Each row is a point. Each copy is the shape, with its points in the same order, turned, moved and blurred by noise. Some copies are also mirrored. Which?

Shape (8 x 3):
-17,5,34
-7,-2,-19
-31,-17,-26
31,5,-7
-21,19,46
56,-11,-22
19,-20,2
-36,0,-14
Copy 1, 8 rows:
-27,0,27
-7,5,-24
-23,-14,-37
16,17,7
-45,3,38
50,12,-1
16,-15,6
-34,-5,-23
Copy 1 is: only turned
Copy 2, 8 rows:
32,4,-25
-17,-7,-18
-21,-20,-41
-9,2,22
48,15,-26
-23,-19,44
-3,-22,10
-14,-2,-47
Copy 2 is: mirrored
Copy 3, 8 rows:
-1,2,46
-13,22,-2
-43,35,8
9,-9,-18
7,9,60
1,-21,-44
-15,-13,-4
-27,44,24
Copy 3 is: only turned

Shape, 9 rows:
-9,11,14
29,11,6
-30,-1,1
21,40,6
26,-44,19
-9,-12,13
11,-10,9
21,11,-8
22,36,-1
Copy 1, 9 rows:
1,-3,21
29,13,-2
-28,-12,13
41,-16,6
-4,60,-3
-12,17,16
2,23,3
20,1,-8
39,-14,0
Copy 1 is: mirrored
Copy 2, 9 rows:
-9,-16,-3
-2,20,-15
-17,-22,20
-24,16,-27
45,14,19
5,-12,17
7,3,11
-11,23,1
-28,22,-21
Copy 2 is: mirrored

Shape, 9 rows:
-6,0,-6,-8
-21,25,17,5
-12,22,-20,7
-15,-49,12,-18
-34,19,1,28
-9,20,-12,-8
-27,18,-15,-4
4,-43,18,-44
1,13,7,17
Copy 1 (9 x 4):
-12,-2,-6,-12
12,-27,-26,-13
-18,-9,-29,4
-20,-15,38,-41
-9,-44,-28,0
-10,1,-25,-9
-20,-14,-31,-15
-4,11,40,-51
5,-19,-9,9
Copy 1 is: mirrored
Copy 2:
-2,12,-3,2
-7,36,-26,-25
-10,21,-29,12
-27,-17,36,-13
-25,17,-48,-15
-5,26,-15,10
-23,24,-20,7
-4,-2,57,-11
3,8,-25,-15
Copy 2 is: mirrored
Copy 3:
-6,-6,-2,-16
13,-34,17,-11
13,-18,-6,-33
-45,8,10,9
6,-45,-12,-23
5,-4,5,-32
1,-16,2,-42
-40,32,26,12
15,-19,-3,-2
Copy 3 is: mirrored
Copy 4 (9 x 4):
7,0,18,5
-10,-19,12,-23
-24,7,15,1
40,-33,23,23
-28,-24,-7,-11
-8,7,25,-7
-21,-7,23,3
60,-16,46,16
0,-2,-6,-14
Copy 4 is: mirrored

Shape:
33,-3,-9,-12
43,14,25,16
35,38,-37,-5
-20,2,-16,-29
-25,-2,-25,-17
-24,-24,-17,-26
25,2,-4,9
-10,11,33,-1
-10,2,26,37
Copy 1, 9 rows:
-15,-30,-15,9
3,-6,-10,45
-1,-54,19,10
-9,-13,-12,-38
-16,-5,5,-39
-31,6,-17,-45
-16,-13,-3,22
15,24,-12,1
-4,40,14,24
Copy 1 is: mirrored
Copy 2 (9 x 4):
35,6,-7,-26
40,-18,33,-6
60,13,-23,16
-3,9,-42,-22
-10,21,-38,-12
-12,22,-34,-40
27,9,9,-14
-12,-26,10,-6
-19,3,30,6
Copy 2 is: mirrored
Copy 3 (9 x 4):
-11,14,14,-22
35,23,-1,-18
-9,-14,-4,-60
-43,-14,-20,0
-43,-31,-3,1
-49,-10,-2,20
9,5,7,-16
13,3,-31,17
26,-13,2,29
Copy 3 is: only turned
